Each row of a before or after table is a point. One or more steps were done to the points. Then noise was added and the rows were shuffled. The steps act on columns, c1 being the first. Write out the steps. A step turns or swaps two columns, mirrors them in a line or flattens them onto one, adds a multiple of one to another, or multiplies or shifts one. Angles are multiples of 10 degrees, from the lower column toward the higher: turns from -170 to 170, lines from 10 to 170 but not 90. Use the fewest steps. Two steps may share a column if one is a turn and the other turns, adds or multiplies; they go together, in the order done. Otherwise the lowest column goes first.
In the rows, 128 means zero.

Before, 10 rows:
[[132 150]
 [102 124]
 [131 145]
 [167 154]
 [115 154]
 [142 122]
 [104 147]
 [117 139]
 [101 120]
 [153 165]]
After, 10 rows:
[[100 130]
 [ 96 146]
 [ 61 108]
 [ 61 111]
 [ 68 136]
 [165 112]
 [225 144]
 [135 133]
 [137 142]
 [189 153]]
Steps: multiply c1 by 2.5; shift c2 by -10

Before, 11 rows:
[[ 92  81 177 134 113 113 158 132]
 [171 142 195 131 135 186 161 116]
 [ 90 108 195 159  87 169 196 171]
 [124 125 121 165 130  95 113 126]
 [143 165 139  85 121 136 141 144]
 [152 162 191  89 122 176 128 180]
 [160 125 118 145 130 154 109 108]
 [134 105 157  91  80  90 130 167]
 [113 128 180 107  81 157 156 175]
 [102 139 173  76 110 124 115 110]
 [159  85 175  84 166 167 148 117]]
After, 11 rows:
[[150 162 192  88 122 176  78 180]
 [133 102 156  91  79  90  81 167]
 [ 89 109 194 159  87 170 146 172]
 [170 141 196 130 134 183 112 116]
 [102 142 172  73 110 124  65 113]
 [122 126 120 164 131  96  63 126]
 [161  88 175  84 167 167  99 116]
 [161 124 119 145 131 153  59 108]
 [114 129 181 107  82 158 109 173]
 [ 91  79 176 134 113 111 110 132]
 [140 166 140  84 121 136  91 144]]
Steps: shift c7 by -50

Before:
[[127 128  96 150 144 137 154 105 139 115 163  93]
 [117  97 118 174 104 162 143 128 157 182 130 145]
 [123 111 111  99  95 130 158 162 161 134 108 134]
 [150  97 132 133 114  82  96 121 142 170 139 104]
 [ 93 105 102 115 114  81  80 136  85 116 128 162]
 [153 108  84  98 114 153 101 143  86 114  77 159]
 [123 122 131 143 121 156 127 146 129 176 132  80]
 [106 107  71  87 149 155 136 137 143 141 129  91]
 [ 82 164 159  85 104 113  86 132 151 160  89 121]
 [ 72 133 134 142 176 107 165 142 152 145 106 116]
 [130 172 141  82 136 113 116 130  79 178  95 165]
 [ 93 148 154 152 128 116 103 172 142 177 132 143]
 [142 113 120 106 171 154 123 148 137 118 137 158]
 [ 96  87 146  99  95 118 125 124 114  96 128 154]]
After, 14 rows:
[[149  98 137 136  90 131  95 119 145 170 136 104]
 [ 82 164 159  58  68 129  87 136 154 163  89 120]
 [105 107  73  60 181 125 138 134 143 139 131  89]
 [130 169 138  53 147 132 118 131  81 179  96 165]
 [154 108  85  80  93 126 102 144  85 114  74 162]
 [123 123 131 154 110 129 127 145 130 176 131  82]
 [ 92 150 155 166 132 129 104 173 145 175 134 144]
 [116  94 119 202  69 127 145 129 155 180 130 142]
 [142 112 120  91 236 126 123 149 139 115 137 158]
 [ 99  89 147  82  45 131 123 124 117  96 129 150]
 [ 71 133 133 150 249 128 166 141 153 144 107 119]
 [127 128  94 161 166 127 156 106 143 116 164  94]
 [ 92 105 102 108  92 129  80 138  83 115 129 163]
 [125 109 111  84  46 131 157 167 160 132 108 136]]
Steps: multiply c4 by 1.6; multiply c5 by 2.5; multiply c6 by 0

Before:
[[119 118 144 154 129 143 140 111 136 119 112 176 113 147 124 132 114 178
  163 113 107 128 108 107]
 [126 160 106 123 120 137 112 136 125 117 131 125 108 146 116 100 147 114
  139 137 121 153 151 141]
 [134 131 132 114 139 128 138 120 144  79 128 131 199 131 116 138 114 175
  138 176 108 127 105 112]
 [117 147 122 130 111 122 118 249 145 126 114 115 123 148 141 122 115 122
  135 120 118 125  99 135]
 [123 124 120 113 141 121 117 131 145 107 125 148 102 137 148 148 128 113
   89 115 111 108 186 116]
 [110 118  91 114 145 140 175 120 129 128 130 126 108 134 123 129 132 115
  169 113 125 109 153 126]
 [116 155 220 148 139 186 120 138 157 133 125 151 100 147 117 130 134 138
  133 136 139 114 138 108]
 [132 116 110 120 106 172 145 114 110 130 106 151 127 126 134 102 110 118
  169 117 160 112  99 198]]
After (8 x 24):
[[130 117 131 121 105 170 145 114 111 105 104 147 126 126 130 102 111 120
  169 116 157 111 102  63]
 [122 123 132 111 141 120 116 128 148 110 126 141 101 135 147 153 130 114
   93 116 109 107 190 150]
 [134 132 131 114 143 129 140 120 142  87 129 126 198 131 115 140 113 175
  137 179 106 126 109 163]
 [118 120 149 153 128 142 139 113 135 128 114 119 115 148 122 132 116 178
  164 113 110 128 108 153]
 [118 147 121 132 111 119 117 246 143 123 112 131 121 144 140 121 116 121
  131 121 118 125 101 125]
 [115 155 169 150 139 188 121 141 160 140 124  46 100 148 115 131 137 142
  136 137 138 111 137 147]
 [109 120 115 116 146 140 175 125 131 129 133 162 108 133 122 126 133 115
  168 113 125 108 154 128]
 [125 163 118 123 118 139 114 136 123 111 130 148 106 141 117 102 147 114
  136 134 121 152 154 120]]
Steps: multiply c12 by 0.4; turn c3 and c12 by -70 degrees; mirror c10 and c24 in the line at 170 degrees

Before (8 x 64):
[[144 186 134 121 139 158 136  72 167 162 134  94 165 147  41 132 102 135
  129 145 123 118 206  93 121 147 139 103 133 177 121 103  91 110 139 113
  107 104 148 158  49 118 115 161 116 136 114 104 170 164 128 140 129 116
  113 182 196  44 118 126 115 107 100 143]
 [187 155 143 121  99 112 127 118 150 140 139  98 139 105  97 112 128 142
  152 111 139  87 199 117 124 190 128 128 113 137 127 120 112 127 125 132
   82 106 145 171  62 148  99 136 113 127 106 122 177 132 111 132 152  90
   71 161 173  44 127  91 108 114 109 151]
 [122 103 171  98 168 127 115  75 152 142 147 106  98 124 203 118 113 176
  156 145 166 145 108 116 104 110  86 131  86  99 133 113 136 144 148 140
  152  86 128  52 176  85 119  87 105 114  97  90  96 166 100 143 136 123
  101 143 134 199 170 103 128 135 109 131]
 [143 153 120 122 135 155  98  57 125 183 127  85 148 129 102 141 137 154
  129 107 122  91 182  51  99 138 156 111 114 151 110  79 120 125 122 117
  100 157 178 186  95 137  99 174  99 130 121 104 189 143  85  95 137  88
  120 195 176  83 113 137 122  82  78 150]
 [120 150 161 129  92 133 108 168 163 162  81 111  89  96 129 128 160  56
  113 118 149 126 134  93 182 140  83  95 126 202 146 148 168 135  74 173
   80 141 150 188  89 151 182  70 128 136 104  87 114  80  89  71 160 187
  141 120  99  89  95 113 160 128 129 153]
 [164 144 160 151  42 168 114 159 119 140  76 116  46  65 140 136 150  48
  114 148 118 122 135  99 151 143 101 150 166 164 136 140 210 134  88 182
  155 157 138 171  64 127 173  59 124 140  98 110 136  65 125  75 214 154
  146 132 104 138  94 110 202 138 162 143]
 [ 97 125 155 123 148 103  78 101 119 103 135 130  84  88 181 116  90 157
  161 139 152 182 138 171 108  71 142 119 126 109 148  74 141 151 173 131
  193 111  76  76 187  81 138 164 132 106 116  75 107 110  87 145 124 125
  112 143 121 199 149 138 132 147  77  94]
 [132 126 170 123 159  98 110 115 128 151 156  95 105 114 172 153 108 176
  165 138 171 165 123 159 119  96 102 132  86 113 153  90 145 135 139 138
  163  97  93  40 175  81 113 149 115 148 102 116 144 120  87 106 144 148
  107 132 123 223 188 125 126 133 134 142]]
After:
[[121 150 160 128  92 134 108 169 161 161  81 110  88  96 128 130 160  56
  104 113 149 128 136  94 194 139  82  96 126 201 127 149 167 136  73 173
   80 140 150 187 134 151 130  69 129 135 104  86 115  81  88  72 160 187
  141 119  98  48  94 139 159 129 129 152]
 [186 154 144 122 100 114 128 118 149 140 139  97 139 105  97 113 129 142
  146  90 138  97 199 116 168 190 128 128 112 135  95 121 113 128 125 132
   81 105 144 172  74 149 128 136 113 127 106 120 178 132 111 133 151  90
   70 161 173   5 128 144 109 114 110 152]
 [143 153 120 120 135 156  99  56 125 183 125  85 149 129 103 140 137 153
  142 137 122 125 182  52 127 139 156 111 114 150  88  79 118 125 122 117
  100 157 178 184  83 135 128 174 100 129 122 103 190 143  85  94 138  91
  118 194 176  43 112 150 122  81  79 151]
 [123 102 171  97 168 127 116  74 152 141 147 106  98 124 203 118 112 176
  142 102 167 111 108 116  79 110  86 131  86  99 152 112 136 146 148 140
  152  85 128  53 149  86 127  87 105 114  99  89  96 167 100 143 136 124
  102 143 133 159 171 110 129 136 109 132]
 [145 188 134 122 139 158 135  72 168 162 133  94 166 147  41 132 103 135
  133 126 123 128 206  93 174 146 140 102 132 178 118 105  91 109 139 113
  106 104 147 158  64 118 127 162 117 136 112 102 171 163 127 140 129 116
  114 181 196   5 117 110 116 107  99 141]
 [ 97 124 155 124 148 102  78 101 119 103 136 131  84  88 180 117  90 157
  134 139 152 112 136 171  75  69 142 119 125 108 193  74 141 153 173 130
  193 111  76  75 159  81 129 165 132 106 117  76 108 110  88 145 123 126
  111 143 123 159 149 117 132 147  78  93]
 [163 143 162 151  43 167 112 160 118 140  76 117  46  66 141 137 149  47
  113 110 119 129 134  99 187 143 100 150 165 164 122 139 210 135  89 182
  154 156 139 171  94 127 127  60 125 141  97 109 135  65 125  75 215 153
  145 132 105  99  93 107 202 140 161 143]
 [133 126 171 124 158  98 109 115 128 151 156  96 105 116 173 153 109 177
  133 126 172  99 122 158  90  97 102 133  86 113 177  90 145 136 139 139
  163  99  93  41 159  81 128 149 114 147 102 116 144 121  88 107 145 148
  107 132 121 184 189 118 127 134 134 142]]
Steps: turn c19 and c31 by 50 degrees; turn c22 and c31 by 70 degrees; turn c20 and c60 by -90 degrees; turn c25 and c41 by 40 degrees; multiply c43 by 0; shift c58 by -40
